Every row gives one point. To make a cloud, some directions were put in groups of two or more. Within a group, all points are equally far from the middle, so they leave a hole (a ring in 2 directions, a hollow ball in 3). The other directions are filled evenly. Then the cloud was stretched, turned, moved and blurred a little. How many holes are there, and how many directions does each take, smallest first?
(in the rows, 128 means zero)

Cloud (15 x 2):
[[ 74 141]
 [ 84 184]
 [133  96]
 [169 142]
 [167 118]
 [130  97]
 [137 185]
 [ 76 136]
 [ 90 187]
 [168 143]
 [168 130]
 [171 134]
 [165 153]
 [156 168]
 [ 83 123]]
Holes: 1 (2)

Cloud (20 x 3):
[[102 137  52]
 [ 58 123 117]
 [ 67 175 117]
 [129 129 133]
 [ 86  84 152]
 [ 98 178 206]
 [146 117 166]
 [ 82 129 138]
 [145 125 121]
 [116 114 193]
 [186  92 107]
 [136 108 126]
 [145  73  92]
 [ 99 100 121]
 [ 98  91 142]
 [162  95 138]
 [ 73 169  96]
 [ 75 129  93]
 [155 147  89]
 [113 145 183]]
Holes: 0

Cloud:
[[149 157 166]
 [120 171 177]
 [117 147 144]
 [174 105 139]
 [149 106 151]
 [ 98 123  86]
 [107 192 158]
 [150 155  86]
 [ 79 137  99]
 [128  99  75]
 [112 158 171]
 [176  80 158]
 [ 86 120  92]
 [ 91  64 129]
 [ 61 157 111]
 [ 82 151 112]
 [114 136 121]
 [ 98  98  49]
 [137 183 101]
 [140 197 158]
 [123  59 128]
 [159 104 127]]
Holes: 0

Cloud:
[[138 158  99]
 [162  68 135]
 [149 110 163]
 [186  91  99]
 [ 82 153  55]
 [ 94  90  80]
 [140 168 168]
 [121 171 101]
 [129 108  86]
 [168 174 118]
 [135 174 150]
 [141  98  79]
 [112 130 179]
 [159 114 171]
 [ 84 167  93]
 [170 122 150]
 [ 80 103  81]
 [143 143 157]
 [ 85 171 109]
 [ 61 143 165]
 [114 131 139]
 [ 62 153 140]]
Holes: 0

Cloud (30 x 4):
[[167  87 107 188]
 [100 121 102 134]
 [192 164 104 127]
 [168 115 101 125]
 [108 138 102 150]
 [ 76 141  65 140]
 [185 129 171 141]
 [171 165 104 177]
 [157 148 120 140]
 [192  83 100 155]
 [179 169  94 101]
 [129 140 134 209]
 [165 134 209 155]
 [122 107 226 167]
 [183  85  72 164]
 [169 132 114 122]
 [161 141 140  94]
 [133 154 160 159]
 [140  64 143 144]
 [ 86 127  59 129]
 [196 131 119 158]
 [ 83  95 120 122]
 [123 123 153 142]
 [147 110  62  88]
 [139 113 141 144]
 [151 112 171 150]
 [209 143 120 165]
 [141 145 170 129]
 [127 154 139 154]
 [117 137 155 202]]
Holes: 0

Cloud, 27 rows:
[[105 134 131 129]
 [ 82 152  92 199]
 [105 114 122 185]
 [126 123 205 123]
 [131 128  65 104]
 [ 72  69 140 114]
 [ 54 131 147  79]
 [ 84 161 129  90]
 [116 110 167 129]
 [119 154 143  98]
 [139 169 144 185]
 [109 162 103 196]
 [103 155 184 169]
 [145 150 142 170]
 [120 114 124 190]
 [ 57 148 130 142]
 [161  90 141  90]
 [ 56 161 136 157]
 [189 102 134 114]
 [131 202  87  85]
 [182 139 150 115]
 [165 205 174 155]
 [ 94 118 155 126]
 [108 135 161 118]
 [ 96 125 132  65]
 [123  98  68 119]
 [153 127 120 137]]
Holes: 0

Cloud (46 x 6):
[[ 51 109 107 132 113 146]
 [145 175 178 131  98 153]
 [153  76 126 125  75  85]
 [109 122 158 158  65 120]
 [103  89  79 144 101 185]
 [185 101 153 117 147  88]
 [ 85 152 106 193  93 128]
 [124 163  80 121 129 145]
 [ 57 110 128 114  76 156]
 [ 90 133  93  92 100  90]
 [ 50 151 122 104 121  91]
 [113 122 168 186 173 167]
 [115  93 103 195 148 148]
 [ 90 158 118  81  88  90]
 [108 101 170 127  55 155]
 [112 197 103 116  98 136]
 [162 129 179 118 139  77]
 [ 94 196 158 121 159 147]
 [ 52 117 117 152 138 162]
 [ 57 144 100 168 100 130]
 [178 119 161 126 154  85]
 [133 190 187 128 130  72]
 [202 111 151 140 126 151]
 [144 174 171 135  87 156]
 [147 175 182 114 112 135]
 [125 149  91 200 152 160]
 [130  44 112 119 150 106]
 [119 106 106 170 117  83]
 [132  83 176 100 151  93]
 [169 172 153 129  81 133]
 [ 68 155  97 167 106 168]
 [160 131  89 131 158 118]
 [128 133 152  69 123 162]
 [160 149 149 152 193 121]
 [ 99 150 163 106 184  94]
 [113 150  89  93 138 124]
 [150 141  99  70  58 129]
 [ 75 155 117 181  87 106]
 [ 57 140 113 148  80 135]
 [185 155 163 144 138 105]
 [127 144  92 148  69 174]
 [183  95  97 141 141 167]
 [ 60 111 169 152 166 128]
 [161 117  75 128  80 176]
 [144 117  74  80 108 147]
 [139 108 162 157 165  66]]
Holes: 2 (2, 3)

Cloud:
[[150 111 129  43 140 126]
 [109 109 110  64 150 174]
 [132  74 137  50 116 105]
 [160  75 194 110  77 138]
 [110 135 151 179  99 139]
 [122 150 209  88 113 112]
 [191 129 172 124 141 173]
 [148  76 169 155  88 158]
 [110 100  79 172 117 105]
 [167 137 139  69 130 122]
 [145 128 103  43 131  90]
 [136  75 129  59 116  94]
 [108 127 197 154 145 108]
 [174 121 101  94 166  77]
 [104 162 148 133 167 180]
 [ 83 153 145  79 136 139]
 [ 69 107 149  89 111 131]
 [148 172 137 166 132 159]
 [150 130  81  97 107 178]
 [104 159 159  91 161 170]
 [110 180 180 143 124 163]
 [176 132  90 137 103 161]
 [140 149 172 166  72 157]
 [ 88  75 153  95 117 145]
 [107 141 180 178 150 111]
 [154 149 186  79 116 122]
 [174  94 158 188 127 107]
 [152 113 189 114 182 106]
 [ 77 156 181  95 133 153]
 [170 135 109 115 105  65]
 [148  88  84 116 144 179]
 [141 107  78  65 170 145]
 [121 165 112  52  99 126]
 [169  94  88  56 142 107]
 [ 77 102 197 117 109 147]
 [191 124 108 147  93 134]
 [104  72 178 109  94 199]
 [151 166 158  90  85 136]
 [138 126 146 166 112 205]
 [ 97 148  98 156 130 103]
 [ 96  92 101  75 105 184]
 [170  69 115 144 104 111]
 [159  70 111  95 104  83]
 [108 160 133 174 146 111]
 [104 143  95  65 150 150]
 [196 137 136 153 123 145]
 [170 150 125 113 164 161]
 [160 127  87  89 106 174]
 [ 91 145  96 112 135 162]]
Holes: 1 (4)
